Each row of a before or after table is a point. The points were changed in one or more steps. Then noise was added and the rows were shuffled. The steps act on columns, c1 being the first. What was done? A step turns or swaps two columns, mirrors them in a line or flattens them onto one, adds a multiple of one to another, or multiplies or shifts one. Angles are multiples of 10 degrees, from the lower column toward the higher: turns from -170 to 170, lines from 10 to 170 but not 90. Use the fewest steps. Two steps may share a column if one is a turn and the other turns, adds or multiplies; they go together, in the order done. Otherwise the lowest column goes first.

Before (11 x 3)
[[-27  16  15]
 [-22 -22  17]
 [ -9 -22  12]
 [-30 -12 -12]
 [ 18  18  31]
 [ -1 -31 -78]
 [ 19  26  30]
 [-28  19  28]
 [ 22  25  23]
 [-32  16 -31]
 [-35   6  28]]
After (11 x 3)
[[-25  22  25]
 [ 24  21  31]
 [-27  22 -31]
 [-24 -19  17]
 [-32  -8 -10]
 [-13 -20  11]
 [-34  15  28]
 [ 21  14  32]
 [-25  21  13]
 [ 26  21  26]
 [ -5 -30 -79]]
Steps: turn c1 and c2 by -10 degrees

Before (11 x 4)
[[ -8  -8   9  13]
 [-38 -19  28 -16]
 [ 42 -13 -44 -45]
 [-14 -32  17  41]
 [ 12  14 -61 -18]
 [  3   9 -20  -6]
 [-24 -37 -26  -7]
 [ 22  -6   4  25]
 [ 16  22 -28 -25]
 [ 17 -13  14 -27]
 [ -9   5  15  54]]
After (11 x 4)
[[ 24 -13  19  13]
 [ -4 -36 -34  33]
 [-11   4  20  94]
 [ -1   9 -26  34]
 [  4  22 -37  15]
 [-28 -19  37  25]
 [  6  13 -79  23]
 [ 24  -6   5  65]
 [ 48 -13 -57  -4]
 [ -4  -8  12  52]
 [  2 -32  22  81]]
Steps: add -0.5 times c2 to c1; multiply c3 by 1.3; shift c4 by 40

Before (12 x 6)
[[ -3   1 -24  13  17  47]
 [ 51  47  67  77  26  23]
 [-27  20 -12  -5 -20  26]
 [ 45  25  -9  23  39  20]
 [ 13 -31 -12  17 -22  33]
 [-15   4 -11  13 -56 -24]
 [ 14 -30  -5 -37  -6  19]
 [  9  37  19  35  -9 -26]
 [-40  -8   8 -24 -36 -35]
 [ 32  12  12 -39  -3  15]
 [-30 -22   4  12 -22   8]
 [  6  11  14  16  17   0]]
After (12 x 6)
[[-26  19 -11  -5 -16  23]
 [ 47  26 -10  23  27  18]
 [ -5   1 -22  11  12  41]
 [ 49  44  67  79  20  45]
 [-30 -23   6  12 -15   9]
 [  9  36  19  34  -7 -21]
 [-15   4 -11  11 -40 -28]
 [  5  12  12  15  12   5]
 [-41  -8   9 -23 -24 -33]
 [ 30  13  12 -40  -2  18]
 [ 12 -31 -10  18 -15  32]
 [ 16 -30  -6 -38  -5  17]]
Steps: add 0.3 times c3 to c6; multiply c5 by 0.7

Before (8 x 8)
[[ -8  20 -30  -6 -10 -24 -20   4]
 [ -8  27 -51  22 -17 -24  22 -20]
 [ 41  10 -35 -11  34  -2  -7  13]
 [-16 -34 -24 -26   6 -71  47  15]
 [-54  13 -41   3  17   5 -14  10]
 [-10  42 -21   7  37 -10  10 -15]
 [ 23  21  -1 -13   8  21   2 -42]
 [  3  -7   3 -44  -1  11  -6  60]]
After (8 x 8)
[[ -3  27 -30  -2   4 -24  18 -11]
 [ -9   7 -23  13 -11 -10  71  34]
 [ 21   6   0 -14 -45  26  39   4]
 [  7   1   4 -48  57  34 -16   3]
 [-15 -57 -25 -22  17 -58 -24   6]
 [-49  19 -52   4   5   0  10  21]
 [ 45   8 -26 -15   8   4  11  34]
 [  1 -12 -55  19 -18 -37  55 -19]]
Steps: turn c1 and c3 by 10 degrees; turn c2 and c7 by 70 degrees; multiply c7 by 1.6; add -0.5 times c4 to c6; swap c5 and c8
